Each row of a before or after table is a point. The points were changed in one or more steps. Then noise was added and the rows were shuffled. The steps act on how far a point lies along the listed directions, d1 being the first. What was done? A step turns or swaps two directions, mirrors them in a line or flattens them onto one, adds a multiple of one to another, or multiplies one. Angles are multiples of 10 degrees, from the lower direction toward the higher: turns from -170 to 170, lines from 10 to 170 but not 90. Use the fewest steps. Two steps may share a direction if one is a turn and the other turns, adds or multiplies; they go together, in the order done. Otherwise the lowest direction goes first.
In the rows, 128 means zero.

Directions:
(1): [108  96]
(2): [ 96 148]
Before:
[[116 121]
 [127 156]
 [144 129]
 [132 127]
 [135 148]
 [128 135]
 [102 130]
 [124 114]
 [ 96 102]
 [104 159]
 [155 161]
 [128  95]
 [110 120]
 [138 125]]
After, 14 rows:
[[153 135]
 [118  66]
 [132 129]
 [126 141]
 [108 111]
 [142 123]
 [178 197]
 [146 168]
 [114 104]
 [ 89 121]
 [133 177]
 [ 72  73]
 [100 109]
 [105 178]]
Steps: multiply d1 by 2; multiply d2 by 1.3

Directions:
(1): [ 82 103 125 138]
(2): [143  90 113  98]
(3): [146 101 161 154]
Before:
[[125 141 149 158]
 [150  97 128 100]
 [131  68 105  89]
 [145 143 146 163]
 [156  81 123  93]
 [138 160 147 177]
 [133 166 159 160]
 [122 153 109 103]
 [107 188  83 104]
 [ 57 133 153 174]]
After (10 x 4):
[[110 112 133 133]
 [ 80 146  78 103]
 [159 124 122 136]
 [101 148 105 100]
 [143 127 129 125]
 [144 122 135 134]
 [145 129 130 122]
 [163 130 130 136]
 [139 134 140 118]
 [ 97  83 156 151]]
Steps: turn d1 and d3 by 30 degrees; multiply d2 by 0

Directions:
(1): [153  92 159 145 159 128]
(2): [113 112 132 103 132 183]
(3): [111 139 126  94 175 107]
Before:
[[137  91 155 144  84 168]
 [ 90 137 103 123 116 163]
 [106 165  86 105 111 112]
 [117 162 102 105 108  82]
 [133 101 131 124 183 127]
 [153 131 117 129  92 129]
 [145 118 145 151 161 104]
 [150  86 145 162 105 164]
 [104 110 139  92 167 150]
 [123 157 115 138  77 124]
 [152 101 119 166 124  90]
 [153  96 157 134 135 170]]
After:
[[159 111 158 160 134 103]
 [130 122  94 155  80 120]
 [ 90 129 125  85 154 147]
 [159  80 158 140 116 151]
 [114 150 107 135  94 151]
 [118 162 101 132 122  70]
 [163 123 128 135 123 102]
 [ 99 140  91 105 124 158]
 [159  81 151 142 152 146]
 [119 110 138 139 181 114]
 [118 152 126 122 128  57]
 [114 172 109 102 129  97]]
Steps: multiply d1 by -1; swap d2 and d3

Directions:
(1): [121 162 138 124  74 128  97 146]
(2): [134  78 153 123 101  97 141 150]
(3): [111 129  87 121 140  76 103 135]
(4): [160 127 153  82 147 123  94 114]
Before:
[[128 123 129 136 136 136 137 132]
 [134 106 108 128 170 124 135 131]
 [104 160  97 128 176 159 130 118]
 [ 72 133  76 157 158 118 168 120]
 [104 111 147 174  85 162 178 130]
 [114 123 156 140  69 155 136 160]
 [118 125 134 124  98 177 140 137]
 [154  99 174 125  93 134 130 136]
 [148 116 185 140  99 172 187 130]
 [133 138 123 126 184 135 140  99]
 [136 120 131 115 191 128 129 106]
 [147 138 114 137 195 136 148 100]]
After, 12 rows:
[[128 155 118 100 185 157 110 111]
 [ 87 157  83 139 179 143 151 105]
 [ 99 142 131 150  77 154 132 159]
 [139 106 118 129 166 130 142 131]
 [144 124 145 111 179 136 136  98]
 [137 130 174 152 102 181 191 131]
 [162 127 140 120 190 137 145  97]
 [119 133 129 120 106 178 133 129]
 [144 101 153 114 181 128 135 112]
 [139 101 158 147  83 132 146 145]
 [102 142 128 179 106 184 170 113]
 [127 129 126 134 138 140 138 132]]
Steps: add 0.3 times d1 to d3; turn d2 and d4 by -40 degrees

Directions:
(1): [188 121 114 127 146  98 147 102 114]
(2): [140 110 147 162  83 126  94  96 125]
(3): [117 174 151 137 165 131 113  85 134]
(4): [119 123  91  84 125 110  82 110 139]
(5): [120  94 141 127 138 119 149 110 191]
(6): [ 82 119 121 133 120  89 157 103  98]
Before, 8 rows:
[[145 131 134 126 155 115 111  98 171]
 [146 151  89  89 176 107 105 108 141]
 [ 73 123 138 140  90 116 153 126 136]
 [128 131 134 163 102 119 113 122  95]
 [110 142 129 123  96 159 128 188 100]
 [109  98 115 127  84 152 102 184 120]
 [176 126 103 106 162  63 134  74 147]
 [129 123 143 166 108 113 176 130 135]]
After (8 x 9):
[[108 115 173 157 105 133 127  99 173]
 [139 145  97 112 123 116 113 153  90]
 [135 145 140 153 123 137 171 157 128]
 [181 160  77  88 160  87 135 131  84]
 [ 97 115 129 126 147 133 142 147 169]
 [ 84 143 168 159 143 146 115 103 156]
 [157 130  81 103 137  93  92 100 107]
 [104 151 141 149 102 144 128 136 131]]
Steps: mirror d1 and d2 in the line at 160 degrees; turn d3 and d4 by -150 degrees; turn d4 and d5 by 160 degrees; multiply d6 by 0

Directions:
(1): [151 168 120 125 107 133 117 178 123 100  88]
(2): [136 104 153 104  80 151 105 124 175 137 122]
Before (13 x 11):
[[133 136 128 129 138 109 128 136 109 123 120]
 [ 94  57 143 116 151 136 136  62 156 183 173]
 [122 104 139 116 131 132 130 114 149 135 143]
 [145 120 136 136 114 130 132 121 132 132 123]
 [150 117 146 118 102 131 108 149 148 112 103]
 [132 126 131 107  90 144 116 140 151 116 113]
 [139 126 150 108  81 157 112 129 177 133 101]
 [147 140 121 109 103 146 118 127 147 114 106]
 [109 142 122 144 143 115 151 116 106 121 133]
 [125  91 134 125 116 128 126  86 154 154 149]
 [105  65 144 124 149 125 146  60 147 165 184]
 [122 109 115 160 189 121 152  82  86 133 149]
 [146 147 108 144 144 130 147 165 106 112 111]]
After, 13 rows:
[[ 85  35 150 110 157 136 139  39 166 194 188]
 [142 121 159 101  63 165 106 132 189 134 100]
 [144 157 105 146 149 127 149 175  96 108 109]
 [136 123 133 102  77 150 113 144 158 115 112]
 [134 142 126 131 141 108 128 139 104 120 118]
 [120 104 109 170 206 113 163  71  76 138 161]
 [154 141 125 105  95 148 113 133 151 111 101]
 [ 97  48 147 125 154 127 149  40 154 177 200]
 [119  78 137 123 115 129 122  75 160 162 158]
 [124  98 141 114 132 134 131 109 154 140 146]
 [155 117 144 113  92 134 104 154 156 113  97]
 [146 119 138 137 110 131 130 122 135 132 123]
 [110 147 119 150 147 111 155 118 101 119 138]]
Steps: multiply d1 by 1.3; multiply d2 by 1.3

Directions:
(1): [152 135 122 114 156 106 124 121 182  83  93 128]
(2): [153 120 123 136 143  58 132 140 118 162 134 160]
(3): [164 147 143 117  94 118 179  83 130 128 145 113]
(4): [128 164 164 107  85 121 126 175 123 120 101 147]
Before (14 x 12):
[[128 114 105 132 146 175 155  44 135 130 165  79]
 [177 145 137 118 123 119 176  83 145 134 143 128]
 [142 128 120 135 139 103 137 123 131 142 102 132]
 [148 128 122 120 114 111 164 113 106 155 157 138]
 [109  94 121 168 135 140 136 106  86 184 176 118]
 [111 113  97 147 163 141 113 124 125 119 144 112]
 [116 125 138 133 137 147 128 134 120 132 138 131]
 [169  96  84 164 156  61 176  75 118 168 169 140]
 [118 112 107 142 150 160 122  96 116 134 159 104]
 [124  98  97 157 174 116 129 104 113 169 164 141]
 [122 136 137 130 110 139 127 158 119 143 130 134]
 [122 137 158 139 102 106 148 132 101 155 132 133]
 [ 99  77  84 154 158 150  96 111  96 170 173 120]
 [141 121 108 125 146 126 143  97 180 118 127 108]]
After, 14 rows:
[[138 120 113 123 122 132 163  98 112 147 161 123]
 [136 119 112 140 150 120 138 108 135 138 108 119]
 [130 125 127 137 126 113 129 152 115 156 138 143]
 [128 139 125 113 124 158 141 111 183  99 113 101]
 [171 148 135 117 120 136 175  78 147 127 143 119]
 [ 93 112 108 146 152 203 124  93 124 123 155 104]
 [127 122 139 152 123  96 149 111 103 166 146 130]
 [126  99  81 154 145 183 170  39 137 112 168  80]
 [103 144 137 122 109 201 118 123 118 106 137  98]
 [ 87 112 134 156 110 202 132 107  96 151 163  95]
 [106 165 155  98  77 230 149  89 140  89 127  71]
 [ 96 134 116 134 134 178 110 140 130  97 126 103]
 [118 130 144 131 133 144 129 141 119 130 132 133]
 [ 71 105 109 133 117 227  90 123 107 127 151  94]]
Steps: turn d2 and d4 by -70 degrees; multiply d2 by 1.3
